Rows are points. A path goes straight from each point to the next, and from the last back to the first. The post is the endless flat space through its rows: a point in 2 columns, a line in 3, a plane in 4, and so on, so that a path can go around it. How many times does the path go around the post? Going back the other way cancels.

Post:
[[0.06 0.12]]
Path, 25 rows:
[[-0.21  0.44]
 [-0.54  0.04]
 [ 0.01 -0.17]
 [-0.35  0.02]
 [-0.42  0.41]
 [ 0.10  0.59]
 [ 0.30  0.28]
 [ 0.63 -0.16]
 [-0.04 -0.27]
 [-0.26  0.01]
 [-0.39  0.35]
 [ 0.10  0.68]
 [ 0.47  0.48]
 [-0.05  0.41]
 [-0.16  0.13]
 [-0.11 -0.19]
 [ 0.38 -0.35]
 [ 0.70  0.20]
 [ 0.40  0.47]
 [-0.20  0.61]
 [-0.58  0.18]
 [-0.04 -0.15]
 [ 0.36 -0.26]
 [ 0.33  0.07]
 [ 0.23  0.54]]
Times around: 1

Post (7 x 8):
[[-0.33 -0.23  0.26 -0.23  0.13 -0.18 -0.36  0.00]
 [ 0.08  0.36 -0.06  0.08  0.09 -0.03  0.69 -0.14]
 [-0.26  0.15 -0.07 -0.60 -0.04  0.24 -0.48  0.00]
 [-0.33  0.11  0.14  0.45 -0.05 -0.05 -0.35 -0.86]
 [ 0.47 -0.13 -0.43  0.79  0.23 -0.17  0.30 -0.68]
 [ 0.18  0.24 -0.60  0.34 -0.14  0.02  0.39  0.60]
 [-0.19 -0.16 -0.15 -0.22 -0.62 -0.11 -0.07  0.19]]
Path, 30 rows:
[[-0.32  0.02 -0.15 -0.29  0.13 -0.18  0.34 -0.33]
 [-0.50  0.23 -0.20 -0.13 -0.17  0.28  0.26  0.49]
 [-0.14  0.45  0.20  0.79  0.03  0.16  0.23 -0.81]
 [-0.15  0.26 -0.02  0.12 -0.58  0.26 -0.43 -0.58]
 [-0.39  0.32  0.08 -0.45  0.20  0.45 -0.04  0.54]
 [-0.05 -0.07 -0.17  0.47 -0.03 -0.14  0.90 -0.19]
 [-0.42 -0.40  0.05  0.29 -0.16  0.05 -0.35  0.02]
 [ 0.33 -0.10  0.25 -0.18  0.41  0.19 -0.12  0.08]
 [ 0.30  0.52 -0.10  0.16 -0.30  0.00 -0.13 -0.27]
 [-0.16  0.07 -0.52  0.32 -0.14 -0.14 -0.86 -0.63]
 [-0.78 -0.07 -0.42  0.93 -0.47 -0.24 -0.33 -0.43]
 [-0.05 -0.34 -0.51  0.08  0.18 -0.06 -0.64 -0.66]
 [ 0.16 -0.08 -0.27  0.04  0.20 -0.54 -0.27 -0.11]
 [-0.20 -0.22  0.11  0.12 -0.30 -0.24 -0.42  0.06]
 [ 0.44  0.03  0.23  0.08  0.41  0.03  0.59  0.03]
 [-0.10  0.17 -0.39  0.34 -0.20  0.49  0.00 -0.20]
 [-0.63  0.06 -0.24  0.17 -0.22 -0.18  0.44 -0.09]
 [-0.32  0.13  0.06  0.06  0.08 -0.39  0.03 -0.15]
 [-0.14  0.49 -0.66 -0.33 -0.09  0.41 -0.09 -0.53]
 [-0.79 -0.33 -0.07  0.27 -0.33 -0.15  0.07  0.24]
 [-0.45  0.80 -0.85  0.95 -0.20  0.01 -0.02 -0.43]
 [ 0.07  0.01 -0.13  0.08 -0.26 -0.35  0.10 -0.28]
 [ 0.00 -0.16  0.04  0.41 -0.37 -0.30 -0.18 -0.25]
 [ 0.15 -0.32 -0.13  0.00 -0.18  0.41 -0.55 -0.02]
 [ 0.00  0.28 -0.21 -0.36  0.44  0.65  0.14 -0.08]
 [-0.49 -0.21 -0.23  0.51 -0.08  0.25  0.05 -0.25]
 [ 0.13 -0.12 -0.39  0.15  0.06  0.28 -0.40 -0.16]
 [-0.14  0.05  0.54  0.06 -0.54 -0.13 -0.12 -0.72]
 [-0.36  0.58  0.19  0.27 -0.35  0.05 -0.74 -0.73]
 [-0.42  0.77 -0.08  0.55  0.21 -0.32  0.38  0.15]]
Times around: 0

Post:
[[ 0.21  0.08  0.19  0.17 -0.26 -0.31  0.28 -0.42  0.09  0.31  0.71 -0.17]
 [-0.09  0.03 -0.05  0.26 -0.09 -0.35  0.29 -0.16  0.30 -0.02 -0.55  0.25]
 [-0.10 -0.29  0.21 -0.77 -0.51 -0.26  0.06  0.76  0.57  0.46 -0.95  0.17]
 [ 0.30 -0.20  0.19 -0.21  0.14  0.14  0.30  0.05  0.63  0.24  0.09  0.47]
 [-0.49  0.28 -0.49 -0.25  0.14  0.28 -0.21 -0.56 -0.13  0.08 -0.26 -0.80]
 [-0.02  0.10 -0.09 -0.05  0.14 -0.06 -0.01 -0.14 -0.26  0.25  0.16  0.51]
 [ 0.25 -0.34  0.20 -0.48 -0.16 -0.20  0.03  0.12  0.00 -0.27  0.01  0.17]
 [-0.71  0.50  0.06  0.86  1.01  0.22  0.01  0.32 -0.68 -0.21 -0.18 -0.74]
 [ 0.33  0.03 -0.75 -0.20  0.04 -0.59 -0.31 -0.21  0.23  0.23  0.75 -0.04]
 [ 0.34  0.16  0.00 -0.08 -0.49  0.19  0.36  0.25  0.39 -0.03  0.16  0.38]
 [-0.96  0.50  0.97  0.35 -0.04  0.31 -0.55  0.00  0.29 -0.30  0.04 -0.37]]
Path, 16 rows:
[[-0.40 -0.14 -0.55  0.58 -0.40 -0.80 -0.32  0.07  0.04  0.10 -0.67 -0.22]
 [-0.02  0.07  0.10  0.31  0.25  0.17 -0.04  0.00  0.26  0.16 -0.18  0.18]
 [ 0.49  0.29 -0.17  0.32 -0.38 -0.23  0.32  0.10  0.10 -0.43 -0.12  0.51]
 [ 0.32  0.26 -0.64  0.09  0.08 -0.16  0.42  0.04 -0.35 -0.25 -0.08  0.03]
 [-0.05  0.21  0.21 -0.38 -0.12  0.55  0.12  0.13 -0.28 -0.25  0.42 -0.05]
 [-0.25 -0.66 -0.49 -0.73 -0.18 -0.54 -0.56  0.24  0.45  0.35  0.08  0.20]
 [-0.25 -0.33  0.28 -0.16 -0.56  0.23  0.02 -0.07  0.34 -0.24 -0.43  0.16]
 [ 0.19 -0.07 -0.20 -0.48 -0.17  0.29  0.22  0.04  0.23  0.35  0.29  0.43]
 [-0.25  0.30  0.34 -0.44 -0.41 -0.05 -0.02 -0.19  0.07  0.16  0.32 -0.25]
 [-0.26  0.35 -0.02 -0.41  0.02 -0.11 -0.09 -0.18 -0.25  0.40 -0.42  0.54]
 [-0.04  0.08  0.22  0.14  0.51  0.12 -0.18 -0.33 -0.41 -0.07 -0.13  0.12]
 [-0.42 -0.23  0.11 -0.08  0.55  0.31 -0.48 -0.06 -0.64 -0.33 -0.76  0.13]
 [-0.10 -0.12 -0.20  0.27  0.04 -0.45  0.29 -0.16  0.25  0.47  0.05 -0.39]
 [-0.71  0.43 -0.23  0.32  0.10 -0.32 -0.33  0.00  0.25  0.23  0.62  0.16]
 [-0.46  0.00  0.63 -0.16 -0.05 -0.20  0.11  0.01  1.02 -0.08  0.36  0.03]
 [-0.32 -0.16  0.21  0.06 -0.29 -0.30  0.40 -0.22  0.25  0.69  0.15  0.39]]
Times around: 0

Post:
[[ 0.08 -0.47 -0.12 -0.27  0.16  0.18 -0.41  0.10  0.08  0.35  0.15 -0.88
   0.07 -0.34 -0.23  0.26  0.08  0.26]
 [-0.22 -0.07  0.51  0.21 -0.33  0.00  0.00  0.82  0.17 -0.31 -0.55 -0.01
  -1.08 -0.14 -0.24 -0.34 -0.24 -0.16]
 [-0.30 -0.44 -0.13  0.19  0.09 -0.19 -0.12  0.02 -0.70 -0.24 -0.08  0.04
   0.50  0.19  0.12  0.20 -0.09 -0.38]
 [-0.27 -0.10 -0.19  0.27  0.05 -0.05  0.04 -0.14 -0.06  0.22  0.26  0.19
   0.48 -0.32  0.08  0.01  0.28  0.40]
 [-0.44 -0.44 -0.18 -0.01 -0.42  0.37  0.28  0.11 -0.22  0.02  0.06 -0.10
   0.50  0.61 -0.30 -0.01  0.41 -0.56]
 [-0.41 -0.20 -0.38 -0.06  0.27  0.47  0.11 -0.12 -0.42 -0.46  0.70  0.21
   0.25  0.26 -0.27  0.24  0.16 -0.43]
 [ 0.30 -0.41  0.03 -0.30 -0.14 -0.35 -0.52 -0.83  0.31 -0.14 -0.01 -0.10
   0.13 -0.33  0.23  0.04  0.54  0.23]
 [ 0.28  0.09 -0.65 -0.36  0.11  0.62 -0.01  0.39 -0.55 -0.37  0.22  0.00
   0.21  0.68 -0.03 -0.22  0.13 -0.31]
 [-0.18 -0.27  0.23 -0.16 -0.42  0.00  0.16  0.25 -0.37 -0.10  0.33  0.46
   0.10  0.65  0.24  0.12 -0.14 -0.13]
 [-0.15 -0.04  0.29 -0.13 -0.21  0.27 -0.46 -0.43 -0.13 -0.19 -0.21 -0.14
   0.13  0.12  0.06 -0.21 -0.18  0.30]
 [-0.10 -0.08 -0.31  0.14  0.07  0.09  0.09  0.21  0.02 -0.61  0.38 -0.16
   0.92  0.56  0.36  0.22 -0.28 -0.17]
 [ 0.10 -0.02  0.35 -0.21 -0.11 -0.50 -0.06  0.24  0.01 -0.04 -0.10 -0.41
  -0.58 -0.29 -0.80 -0.52 -0.38  0.07]
 [-0.33 -0.22 -0.12 -0.05  0.31  0.43  0.35  0.40 -0.12 -0.06  0.18  0.33
   0.77  0.55  0.09  0.11 -0.45 -0.82]
 [ 0.17 -0.24  0.27  0.30  0.24 -0.07 -0.46  0.42  0.41  0.14 -0.34 -0.31
  -0.73  0.49 -0.77 -0.22 -0.10  0.33]
 [ 0.17  0.12  0.24  0.24 -0.36 -0.20 -0.21  0.22  0.28  0.28 -0.58 -0.18
  -0.45 -0.15 -0.81  0.32 -0.28  0.07]
 [ 0.35 -0.31  0.59 -0.09  0.03  0.08 -0.43 -0.20 -0.21 -0.25  0.24  0.10
   0.71 -0.01  0.10  0.07  0.55  0.22]
 [-0.21 -0.43  0.04  0.10 -0.37 -0.27 -0.30  0.56  0.33 -0.11 -0.56  0.33
  -0.51 -0.16 -0.63 -0.22 -0.59  0.26]]
Path, 23 rows:
[[-0.14 -0.40  0.44  0.01 -0.50  0.26 -0.15  0.52 -0.38 -0.32  0.15  0.35
   0.53  0.45 -0.09 -0.52 -0.12 -0.23]
 [-0.34 -0.93  0.69 -0.21  0.16 -0.55 -0.56 -0.85  0.35 -0.13 -0.11 -0.04
   0.09 -0.15  0.07 -0.36  0.02 -0.28]
 [-0.53  0.05  0.86  0.17 -0.08 -0.05 -0.30 -0.13 -0.01  0.21  0.21 -0.03
   0.10  0.48 -0.44  0.27  0.34 -0.40]
 [-0.18 -0.31  0.65 -0.33  0.33  0.56 -0.24  0.13  0.05 -0.72  0.36  0.16
   0.57  0.49 -0.51 -0.57  0.11 -0.12]
 [ 0.49 -0.05  0.27  0.15  0.75 -0.09  0.01 -0.51  0.39 -0.14  0.46  0.09
   1.04  0.28 -0.63 -0.06  0.13  0.46]
 [ 0.13 -0.55  0.73 -0.59  0.14  0.81 -0.47 -0.04  0.78 -0.43  0.46 -0.39
  -0.41  0.17  0.39  0.10 -0.80  0.29]
 [ 0.33 -0.37 -0.25  0.11 -0.14  0.11 -0.36  0.31 -0.21  0.36  0.11  0.21
  -0.03 -0.29 -0.10 -0.13  0.16 -0.09]
 [-0.19 -0.19 -0.10  0.21  0.04 -0.25 -0.10  0.63  0.59  0.03  0.22 -0.24
  -0.04 -0.42 -0.33  0.25  0.06  0.19]
 [ 0.00  0.12 -0.02 -0.13 -0.07 -0.05  0.03  0.77 -0.24 -0.29 -0.56  0.76
   0.22  0.09  0.32  0.05  0.18 -0.08]
 [ 0.12 -0.15 -0.11 -0.01  0.62  0.57  0.01  0.34  0.35 -0.49 -0.04 -0.17
  -0.05  0.31 -0.33 -0.08  0.29 -0.31]
 [ 0.14 -0.12  0.03 -0.34  0.40  0.70 -0.30 -0.24 -0.46 -0.28 -0.05  0.09
   0.72  0.32 -0.12 -0.54 -0.47  0.12]
 [-0.05 -0.42 -0.65 -0.48 -0.26  0.00 -0.06  0.40 -0.05  0.29  0.13  0.05
  -0.02 -0.63  0.23 -0.14 -0.55  0.05]
 [-0.37 -0.23 -0.31  0.00  0.44  0.13 -0.36 -0.31 -0.19  0.11  0.63  0.35
  -0.47  0.11 -0.60 -0.30  0.65 -0.26]
 [-0.26 -0.26  0.64 -0.08 -0.05 -0.25 -0.60 -0.39 -0.83 -0.55 -0.02  0.14
   0.35  0.55 -0.12  0.34 -0.37 -0.25]
 [-0.51 -0.47  0.44 -0.29 -0.29 -0.16 -0.51 -0.32 -0.41 -0.16 -0.16 -0.44
   0.31 -0.28 -0.09  0.17  0.05 -0.19]
 [-0.30  0.16  0.52  0.09 -0.06 -0.15  0.07  0.17 -0.29 -0.12 -0.35 -0.34
   0.16 -0.15 -0.08 -0.30 -0.48  0.33]
 [-0.25  0.14 -0.28  0.13 -0.09  0.32  0.08 -0.29  0.28 -0.32 -0.01 -0.62
  -0.16  0.28  0.19 -0.51  0.11  0.27]
 [-0.22 -0.54 -0.04  0.21 -0.44  0.07  0.23  0.04  0.59 -0.37  0.08  0.01
   0.05 -0.62 -0.12 -0.44 -0.36 -0.10]
 [-0.06 -0.25 -0.01 -0.82 -1.33 -0.02 -0.30  0.08 -0.12  0.29 -0.08 -0.40
  -0.24  0.15 -0.46 -0.28 -0.47  0.19]
 [-0.02 -0.08  0.26  0.01 -0.52 -0.31 -0.28  0.35  0.30  0.10 -0.26 -0.32
   0.54  0.53  0.06 -0.23 -0.18  0.46]
 [-0.58 -0.47 -0.50  0.34  0.37  0.00 -0.22  0.33  0.28 -0.30 -0.28 -0.38
   0.51  0.45 -0.06  0.50  0.11  0.22]
 [ 0.16 -0.53  0.12 -0.28 -0.54 -0.34  0.20 -0.03  0.53  0.11 -0.51 -0.52
   0.22  0.17  0.16  0.57 -0.27 -0.27]
 [-0.13  0.42 -0.03  0.48 -0.10  0.06  0.34  0.31 -0.26 -0.47  0.14 -0.65
  -0.47  0.19  0.29 -0.11 -0.13 -0.15]]
Times around: 4
